Every row gives one point. Each copy is the shape, with its points in the same order, stretched, turned, moved and blurred by noise. Some copies are also mirrored. Which?
In the rows, 128 means zero.

Shape (9 x 3)
[[162 150  82]
 [163 134 137]
 [108 163 155]
 [ 85 174  86]
 [143 168 117]
 [144 113 128]
 [131 170 151]
 [ 93 133  86]
 [149 146  90]]
Copy 1 (9 x 3)
[[164 120  66]
 [171 133 131]
 [124 189 127]
 [ 98 179  57]
 [156 160  91]
 [137 118 132]
 [153 184 122]
 [ 86 138  81]
 [149 127  79]]
Copy 1 is: only turned
Copy 2 (9 x 3)
[[189 142 132]
 [138 151 147]
 [ 99 151  93]
 [153 117  69]
 [160 150 101]
 [129 132 144]
 [116 159 101]
 [147 104  89]
 [176 134 123]]
Copy 2 is: only turned
Copy 3 (9 x 3)
[[136 147  70]
 [163 128 118]
 [130 180 155]
 [ 81 192 110]
 [145 168 106]
 [140 104 119]
 [148 180 143]
 [ 80 139 111]
 [135 143  83]]
Copy 3 is: only turned

Shape (8 x 4)
[[ 93  84 190 109]
 [163  91 114 142]
 [142 124 112 100]
 [105 153  99 126]
 [151 115 112 150]
 [105 128 151 128]
 [162 122 171 140]
 [ 70 134 103 106]]
Copy 1 (8 x 4)
[[104  55 230 116]
 [153  74 102 133]
 [117 123 120  95]
 [ 90 151 120 120]
 [142 101 103 135]
 [107 108 179 126]
 [154 102 172 122]
 [ 61 127 143 112]]
Copy 1 is: only turned
Copy 2 (8 x 4)
[[198 118 151 185]
 [138  71  86 131]
 [145 139  76 132]
 [ 99 160 112 153]
 [121  90 104 131]
 [142 136 144 158]
 [170  94 144 103]
 [111 175 108 194]]
Copy 2 is: mirrored
Copy 3 (8 x 4)
[[157 124 215 117]
 [173 135 108 114]
 [114 109 124 105]
 [ 86 155 115 120]
 [154 141  99 133]
 [118 134 158 133]
 [160 110 134 171]
 [ 77 159 150  79]]
Copy 3 is: mirrored
Copy 4 (8 x 4)
[[ 42 136 124  72]
 [141 112 133  84]
 [129 156  98 115]
 [117 159 115 163]
 [137 127 144 108]
 [ 80 151 140 122]
 [117 159 155  74]
 [ 82 143  96 169]]
Copy 4 is: only turned

Shape (9 x 6)
[[139 111 177 139 127 147]
 [144 161 140  43 120 168]
 [147 117 131 153  96 161]
 [113  80 149 167 134 169]
 [161 144 170 129  85 124]
 [193 109 127 159 145 135]
 [133 123 142 103  91 114]
 [135 119 114 178 145 136]
 [132  80 157 122  88 164]]
Copy 1 (9 x 6)
[[106 171 126 143 151 148]
 [143 227 134 104 112  49]
 [130 161 149 134 125 165]
 [ 81 133 164 112 160 176]
 [153 187  89 166 117 145]
 [162 152 163 174 159 147]
 [156 163  82 117 128 124]
 [121 107 162 152 123 150]
 [118 181 123  97 164 169]]
Copy 1 is: mirrored
Copy 2 (9 x 6)
[[124 103 103 124 162 106]
 [167 153  86  55  97 153]
 [114 145  76 132 155 112]
 [ 87 121 117 117 183 101]
 [155  92  70 158 126 104]
 [119 150 100 156 175 168]
 [130  94  94 131  86 131]
 [109 155 144 154 160 128]
 [ 95  96  62  96 149 117]]
Copy 2 is: mirrored

Shape (9 x 6)
[[157 122 147 137 157 125]
 [128 110 116 168 139 143]
 [141 148 115 137 144 107]
 [162 116 113 137 131  98]
 [126 194 154 173 100 166]
 [139 141 105 125 154 133]
 [150  92 119 120 149 145]
 [108 180 153 151  70 169]
 [ 67 173 175 143 106 128]]
Copy 1 (9 x 6)
[[152 141 117 144 150 149]
 [139 119 147 116 161 119]
 [131 136  96 118 147 116]
 [130 150 109  93 163 128]
 [152  58 102 150 138 203]
 [158 140 122 128 135 112]
 [176 153 143 122 139 118]
 [130  64 132 135 118 193]
 [ 96  87 149 182 128 147]]
Copy 1 is: mirrored
Copy 2 (9 x 6)
[[154 144 109 107 135 120]
 [169 112 135 144 134 120]
 [142 141 130 110 143 161]
 [140 171 108 153 133 152]
 [203 138 201  56  73 107]
 [127 119 112 102 129 170]
 [115 125  92 141 109 138]
 [156 135 219  80  42  99]
 [123  93 235  72 121  75]]
Copy 2 is: only turned
Copy 3 (9 x 6)
[[126  99 117 125 162 123]
 [140 132 133 160 151 137]
 [141 120 130  99 146 159]
 [161 124 118  98 132 133]
 [ 56  74 104 176 122 181]
 [147 120 154 107 145 152]
 [156 113 146 133 134 105]
 [ 50  81 109 171  81 149]
 [ 35 131 103 141 137 141]]
Copy 3 is: mirrored
Copy 4 (9 x 6)
[[123 123 169 137 179 106]
 [ 96 105 121 103 150 107]
 [133 123 146  98 131 122]
 [129 138 150  95 126  90]
 [175  92  83  64 210  94]
 [111 118 128  94 150 149]
 [ 94 142 142 132 163 128]
 [181 108  57  84 193  90]
 [183 110  94 159 141 110]]
Copy 4 is: mirrored
